Each row is a point. To make a cloud, some directions were put in groups of two or more. Within a group, all points are equally far from the middle, so they leave a hole (a ring in 2 directions, a hollow ball in 3). The other directions are filled evenly. Then the cloud was stretched, turned, moved and blurred a little. How many holes are there, and how many directions does each take, smallest first?

Cloud:
[[-2.0 -3.8]
 [ 1.5  7.8]
 [ 0.7  1.0]
 [-2.9 -0.9]
 [ 0.2 -1.2]
 [ 0.7 -2.7]
 [ 7.5  1.9]
 [ 0.3  3.9]
 [-3.9  2.5]
 [ 4.8  1.6]
 [ 3.4  1.6]
 [-0.8  3.5]
 [-1.7 -2.5]]
Holes: 0

Cloud (20 x 3):
[[-1.8 -4.6  1.6]
 [ 4.7 -2.0 -0.1]
 [-0.2 -1.7  4.8]
 [-2.8  2.9  4.1]
 [ 0.8 -3.7 -4.6]
 [ 0.7  2.2  4.7]
 [-3.2 -3.5 -3.0]
 [-3.1 -2.4  3.6]
 [-3.6  1.0  4.3]
 [ 0.6 -3.7 -4.6]
 [ 1.5  0.7 -5.7]
 [ 4.7 -0.8  1.0]
 [-0.9  0.0  5.3]
 [-2.1 -4.2 -3.1]
 [ 4.6 -0.4  1.6]
 [ 3.3  3.0  2.2]
 [-3.3 -1.9  3.8]
 [-0.7  0.7 -5.7]
 [-1.0  5.5  0.2]
 [ 0.6 -1.3 -5.8]]
Holes: 1 (3)

Cloud:
[[ 2.2 -2.9 -3.8 -2.8]
 [-4.3 -1.6  5.7  0.6]
 [-3.7  3.4  0.2  3.0]
 [ 1.2 -2.5 -3.1  4.7]
 [-5.3  2.0 -2.3  0.7]
 [ 2.6 -0.7 -4.9  2.0]
 [-5.1 -1.2  2.7  4.4]
 [-3.5  0.0  6.0  1.4]
 [-2.8 -4.3  1.0  5.1]
 [-1.2  2.0  2.4 -4.9]
 [ 0.1  4.7 -0.7  2.1]
 [-5.2 -1.2 -1.2  4.4]
 [ 3.3  1.9 -1.8 -3.9]
 [-0.2 -3.4 -4.8 -1.5]
 [ 2.1  1.4  5.7  1.1]
 [ 3.3  2.5 -3.7 -0.2]
 [ 0.7 -2.7 -3.1  4.9]
 [ 4.6 -2.4  3.7 -0.8]
 [ 0.4  3.7 -1.1 -3.9]
 [ 2.7 -5.3  2.8  0.8]
 [-4.8 -1.7 -4.3  0.5]
 [-3.5  3.1  1.5  3.5]
 [-4.0 -3.2  0.6  5.2]
 [ 4.4 -1.5  1.2 -3.8]
 [ 1.6  4.2 -0.9  2.5]
 [ 4.0  0.1 -1.8 -4.0]]
Holes: 2 (2, 2)

Cloud (46 x 6):
[[ 0.3  1.0 -4.0  4.2  0.6 -3.2]
 [-4.6 -1.0 -2.7  5.2 -4.9 -2.4]
 [ 0.1 -0.6 -4.2  0.5  2.1  1.5]
 [-1.5 -1.5  0.0  5.5 -3.1  4.9]
 [-3.5 -4.1  1.5  5.6  1.2  4.1]
 [ 1.6 -2.0  1.5  5.4  2.6 -3.8]
 [ 4.7 -1.6 -0.6  2.7 -0.7  1.2]
 [ 2.1  1.0 -0.7 -0.3 -2.3  0.3]
 [-0.1 -2.2  0.6  5.3  4.3 -3.6]
 [ 0.2 -0.9  0.0 -2.5  2.4  1.9]
 [-2.6 -4.6  0.1  7.5  1.5 -2.4]
 [-0.7 -3.3  0.7  6.9 -4.5 -0.6]
 [-1.1  0.6  4.1  3.3  0.6  3.6]
 [-4.3 -3.3  1.0  8.0 -0.4 -2.1]
 [-0.8  0.5 -0.2  3.1 -5.6  1.7]
 [-2.7  1.6 -2.8  1.7 -1.3  3.5]
 [-6.6 -0.2  1.3  4.4  2.1  0.3]
 [-1.0 -3.0  0.9  3.8  4.5 -4.0]
 [-2.3 -5.9  2.3  0.1 -3.0 -1.1]
 [-6.0 -0.8  0.8  2.1 -2.6 -3.4]
 [-2.3 -5.3  0.1  5.4  3.9  1.7]
 [-1.1 -4.6 -3.8 -0.1  1.6  1.5]
 [-1.8 -1.8  0.6  7.5 -4.7 -1.1]
 [ 3.3 -4.6  1.5  4.8 -0.6  0.6]
 [ 3.4 -2.0 -1.3 -0.5 -1.5 -0.1]
 [-2.6  1.6  3.3  5.5  0.0 -2.7]
 [ 0.9 -6.1  3.6  2.2  1.2  1.5]
 [-4.4 -1.4 -3.0  2.8 -2.8  3.8]
 [-2.1 -5.5  3.2  4.2 -0.6 -2.9]
 [ 4.3 -2.5 -1.2  2.1 -1.4  0.7]
 [-4.0 -5.2  2.3  2.4 -1.8 -3.4]
 [-4.9 -1.9  1.2  8.1 -0.6 -1.8]
 [ 3.7 -0.6  3.2  2.9  2.2  1.2]
 [-0.5  1.2 -0.2  2.0 -5.1  1.3]
 [-2.2 -5.8  0.2  0.6 -2.5 -3.7]
 [-5.9  0.1 -1.6  2.5 -3.3 -3.1]
 [ 0.9 -5.0 -2.8 -0.1 -0.6  2.6]
 [-4.5  0.1 -2.7  5.7 -4.6 -2.2]
 [ 1.7 -3.2 -0.1  4.4  4.4  3.0]
 [-1.2 -5.5  1.1  5.0  2.0  3.8]
 [-2.8 -5.2  0.3  2.1  2.1 -4.5]
 [-2.3 -5.4  0.1  0.6 -4.4 -2.3]
 [-5.0 -4.4 -1.1  2.1 -3.4 -3.7]
 [-2.8  1.6  0.2  8.0 -2.6 -1.9]
 [ 2.8 -5.1  2.0  4.5  0.1  1.8]
 [-2.7 -3.1 -0.8  6.6 -0.7  4.6]]
Holes: 3 (2, 2, 2)
